Every row gives one point. Each copy is the shape, with its points in the same order, turned, moved and blurred by noise. Some copies are also mirrored. Which?

Shape, 6 rows:
[[26,-4,-12],
[-15,72,58],
[-16,1,-11],
[-18,30,8],
[37,-18,48],
[-10,22,-8]]
Copy 1 (6 x 3):
[[4,-29,11],
[33,72,44],
[21,-3,-17],
[34,21,3],
[-46,6,28],
[33,3,-1]]
Copy 1 is: only turned
Copy 2:
[[-8,-23,-29],
[41,78,-33],
[15,-1,8],
[34,16,-10],
[-42,19,-35],
[27,4,4]]
Copy 2 is: mirrored
Copy 3:
[[-1,11,0],
[95,-42,20],
[32,29,-8],
[57,9,3],
[3,-43,-30],
[41,21,8]]
Copy 3 is: mirrored
Copy 4 (6 x 3):
[[8,7,27],
[11,50,-74],
[3,-18,-5],
[0,0,-24],
[56,40,19],
[-5,1,-16]]
Copy 4 is: mirrored

Shape, 11 rows:
[[-14,-44,-33,-36,18,3],
[-12,-18,-35,-8,-17,-4],
[-48,-18,68,-7,-45,2],
[-33,-10,-18,42,8,3],
[22,18,23,-4,-51,0],
[52,12,-11,68,-6,-9],
[-4,-11,-22,41,12,27],
[15,-20,-26,-19,-54,3],
[-17,49,9,56,25,-28],
[-15,40,42,-34,-34,31],
[16,1,-19,24,60,35]]
Copy 1 (11 x 6):
[[-29,-40,27,33,-12,-36],
[-13,-31,13,30,1,8],
[17,-28,-58,-9,-73,13],
[30,-14,-19,49,11,-16],
[0,17,0,-23,-23,47],
[17,53,2,45,27,36],
[46,3,17,43,8,-4],
[-23,-22,30,16,-22,46],
[40,28,-50,2,49,-9],
[26,-12,-5,-67,-30,15],
[27,23,33,28,23,-56]]
Copy 1 is: mirrored
Copy 2 (11 x 6):
[[-17,-6,-23,78,-3,14],
[-33,-25,-22,33,7,19],
[34,8,11,-11,69,18],
[-50,-8,33,22,13,11],
[-2,-14,-33,-32,18,-21],
[-48,-38,23,-26,-36,-45],
[-57,-16,25,28,9,-23],
[-15,-49,-47,18,15,0],
[-56,32,40,-35,-19,4],
[-4,35,-44,-20,54,-21],
[-59,22,21,50,-20,-50]]
Copy 2 is: mirrored
Copy 3, 11 rows:
[[18,46,-25,8,-45,-9],
[-3,20,-42,1,-11,8],
[-33,-36,4,59,-10,-54],
[33,-27,-24,17,-7,22],
[-63,-1,10,8,16,2],
[-15,-39,15,-33,4,67],
[18,-12,-11,19,-13,49],
[-51,26,-38,-1,-14,8],
[38,-41,20,-7,44,18],
[-42,18,24,58,36,-18],
[42,16,29,8,-19,58]]
Copy 3 is: mirrored
Copy 4, 11 rows:
[[13,19,-35,46,10,-25],
[15,20,5,23,-3,-46],
[-12,-28,40,13,-59,28],
[48,-17,12,-6,17,-30],
[-50,-3,31,-22,-18,-25],
[2,-11,0,-80,25,-55],
[30,-31,-8,-16,23,-42],
[-20,18,10,13,-31,-66],
[23,-13,47,-49,58,0],
[-61,-34,46,18,-2,-5],
[13,-33,-40,-14,62,-26]]
Copy 4 is: mirrored

Shape:
[[47,23,5,27,22,-3,21,-10],
[-24,-24,-10,41,-48,-33,-31,-24],
[-44,-26,66,-51,6,52,4,32],
[-13,-28,-32,30,45,3,-39,-49],
[16,10,-7,-9,-32,-9,40,1],
[-49,-49,5,20,-31,13,15,11],
[-47,-54,15,-12,-2,67,-7,-54],
[-9,-22,-34,-7,-15,7,-32,14],
[29,16,38,42,-44,24,-29,6],
[-14,-4,-27,-40,-13,8,-39,-69],
[-3,-21,-28,-28,-26,18,-39,-16],
[9,-57,6,-23,-4,-12,-25,21]]
Copy 1:
[[1,37,46,-32,-11,21,12,-26],
[-43,30,-43,-56,-5,-3,-42,8],
[12,-69,-13,-17,-16,1,54,70],
[-51,62,0,33,17,10,-12,21],
[7,-8,-11,-40,-24,13,4,-56],
[19,3,-63,-39,-1,-24,2,29],
[-35,11,-58,6,-18,-10,63,48],
[-36,-5,-12,-6,-11,-41,-21,-5],
[-30,18,29,-95,-39,-23,6,13],
[-79,-2,-39,13,-40,24,6,-7],
[-52,-16,-26,-3,-24,-21,-1,-8],
[-25,-36,-6,-14,35,-17,-2,4]]
Copy 1 is: only turned
Copy 2, 12 rows:
[[-37,-13,20,-1,-3,-26,-48,15],
[-13,-48,-2,-7,52,27,41,10],
[43,5,-82,20,-49,-49,29,17],
[27,-30,-2,29,20,62,-39,7],
[-30,0,19,-8,-15,-30,17,-13],
[13,-38,-11,39,-6,-7,59,19],
[64,-57,-44,31,-27,10,14,-32],
[26,0,4,-20,-7,30,24,25],
[-17,-65,-15,-48,5,-32,-2,45],
[24,-11,-25,-30,7,50,-6,-50],
[38,-9,-3,-36,-3,25,18,-6],
[49,12,-6,-7,26,-17,21,27]]
Copy 2 is: mirrored
Copy 3 (12 x 8):
[[18,-13,-2,-28,33,-26,0,15],
[-57,4,47,27,-10,12,-6,60],
[26,-13,22,63,-57,-5,5,-75],
[-53,59,-6,-18,-1,12,12,9],
[7,-56,-4,14,-11,-17,9,34],
[-41,-22,13,69,-11,26,-8,1],
[-63,5,12,36,-30,15,53,-55],
[-28,-6,7,-3,-47,26,-19,17],
[-11,-35,78,-15,8,-13,-20,-1],
[-51,14,9,-17,-65,-17,54,21],
[-35,-9,16,-12,-65,17,13,13],
[19,6,22,17,-44,49,2,12]]
Copy 3 is: only turned

Shape:
[[0,-37,43,34,1,-10,-10,37,38,7,-28],
[-16,-3,6,-71,-6,18,12,-67,48,4,-2],
[-7,40,-22,4,-1,3,51,-53,34,-36,-3],
[13,-32,52,31,14,34,-25,16,-29,-10,0],
[-10,-59,-33,26,-9,-6,26,10,32,-6,-19],
[-4,-3,56,40,30,-8,-45,-27,11,2,0],
[-24,-10,59,-25,32,-28,-4,-4,7,7,15],
[30,46,-4,-23,3,26,37,-17,56,24,26],
[52,-26,61,46,29,-7,-17,8,-24,40,23],
[-32,46,-6,2,-19,48,44,-7,50,-9,57],
[11,-20,58,27,-35,7,-14,10,20,3,-5],
[29,3,17,19,8,-14,-65,33,-12,9,-11],
[28,4,-5,-36,-25,-25,30,-46,50,-25,34],
[6,-26,88,-6,24,0,-3,30,-12,-17,-21],
[-14,-52,-72,16,-39,-28,7,4,48,-30,9],
[-19,51,48,27,-23,7,-6,-10,-41,42,-3]]
Copy 1 (16 x 11):
[[-15,44,-37,-35,-57,9,34,10,-34,11,-32],
[21,-41,39,1,-3,68,-43,-3,-29,25,-20],
[26,-14,2,13,18,33,-22,-21,52,44,11],
[-25,8,-16,-16,-37,2,38,11,-11,-54,11],
[-5,30,-22,-36,-42,-18,-35,-22,4,26,-42],
[-31,38,-8,-34,-15,47,30,3,-35,-20,21],
[6,30,-24,-2,1,40,-3,56,-39,-17,-8],
[39,-15,0,70,4,24,-1,-37,-27,27,-3],
[15,53,-5,-20,-37,-8,54,-4,-38,-61,24],
[3,-32,-57,66,1,30,-30,-32,5,30,36],
[4,-7,-47,-37,-38,14,43,-6,-38,-12,9],
[-42,24,-3,-30,6,-22,58,1,-60,-15,-11],
[65,-24,-20,-10,35,33,-25,-25,-13,10,-22],
[-11,23,-25,-16,-38,32,53,61,-19,-42,-39],
[0,3,-49,-52,-2,-36,-60,-40,4,42,-44],
[-16,-12,9,-2,-12,-4,53,50,-30,6,83]]
Copy 1 is: only turned
Copy 2:
[[28,-2,0,22,-14,3,59,-25,-51,13,-16],
[-28,14,-49,35,-23,15,7,75,-1,-27,44],
[13,-22,-25,2,-1,5,-21,62,35,30,29],
[-20,13,12,-39,-10,-3,12,-41,-53,-4,-12],
[15,27,-33,27,-21,6,38,-10,23,43,-20],
[21,-20,23,-17,-16,-28,25,-20,-27,-40,24],
[-10,5,24,-2,17,8,54,25,-21,-46,13],
[4,-1,-2,37,7,50,-19,40,-25,24,67],
[43,32,17,-34,23,10,24,-55,-56,-24,25],
[-47,-35,9,18,3,31,-1,29,15,63,72],
[0,-17,-30,-9,1,1,42,-27,-55,9,8],
[14,-10,19,27,9,-4,-8,-54,-46,-36,-27],
[10,-16,-55,17,8,58,4,38,29,-13,44],
[-6,2,13,-33,4,17,47,10,-75,-17,-28],
[9,-2,-50,55,-19,24,27,-23,72,33,-18],
[-19,-14,6,-3,70,-45,-5,-4,-49,0,31]]
Copy 2 is: mirrored
Copy 3:
[[-32,-16,-39,29,-8,5,-28,7,-50,-7,1],
[2,32,-6,5,-21,-57,47,55,9,-4,-55],
[1,44,38,-17,26,0,3,53,18,-1,-16],
[-36,-54,-51,24,-31,29,24,-11,11,-7,6],
[-3,-22,-22,-33,-14,2,-40,58,-23,-27,-8],
[-45,-25,-4,40,-25,34,28,-2,-16,47,-14],
[-25,-2,-11,34,-40,-19,-3,-18,6,30,-44],
[11,3,11,15,61,-36,20,8,-2,-3,-53],
[-31,-87,1,60,-11,29,0,-24,1,-1,-14],
[-15,29,7,-59,55,-4,32,-6,-2,-20,-67],
[-53,-17,-17,33,-8,-2,9,0,-39,-37,6],
[-20,-52,-16,39,-8,-11,9,-7,-10,36,44],
[-37,9,48,6,18,-58,5,47,25,-33,-30],
[-37,-9,-66,56,-38,4,-15,-26,20,1,-8],
[-26,-15,13,-67,-7,-38,-48,70,-20,-23,16],
[11,7,24,30,-22,25,49,-57,-17,-7,15]]
Copy 3 is: mirrored
Copy 4 (16 x 11):
[[-43,18,12,-24,26,16,51,-1,21,40,8],
[-41,-30,-5,-19,38,-19,-57,16,-4,-22,-77],
[1,-49,4,34,0,-10,1,-30,16,-19,-73],
[-12,0,-17,-33,-9,8,36,48,60,25,11],
[-36,-17,31,30,16,75,19,-3,6,22,-18],
[-31,11,27,-32,-6,-32,43,20,51,-10,1],
[-22,6,22,-75,-15,-10,-7,0,9,30,-27],
[-10,-65,-28,-11,34,-32,0,-11,-27,-14,-20],
[-22,-23,12,-47,-27,-16,31,9,40,31,73],
[24,-84,3,-16,18,-7,40,23,-25,-10,-73],
[-50,-16,0,-25,13,-15,48,30,35,55,3],
[-47,33,-12,-8,-33,-17,46,30,1,14,19],
[-62,-71,1,-4,-8,-4,-20,-21,-8,13,-61],
[-13,34,-25,-62,3,-1,26,4,56,60,-15],
[-74,-39,36,53,-10,58,33,-1,-23,8,-54],
[28,-11,25,-1,-16,-85,23,43,5,44,4]]
Copy 4 is: mirrored
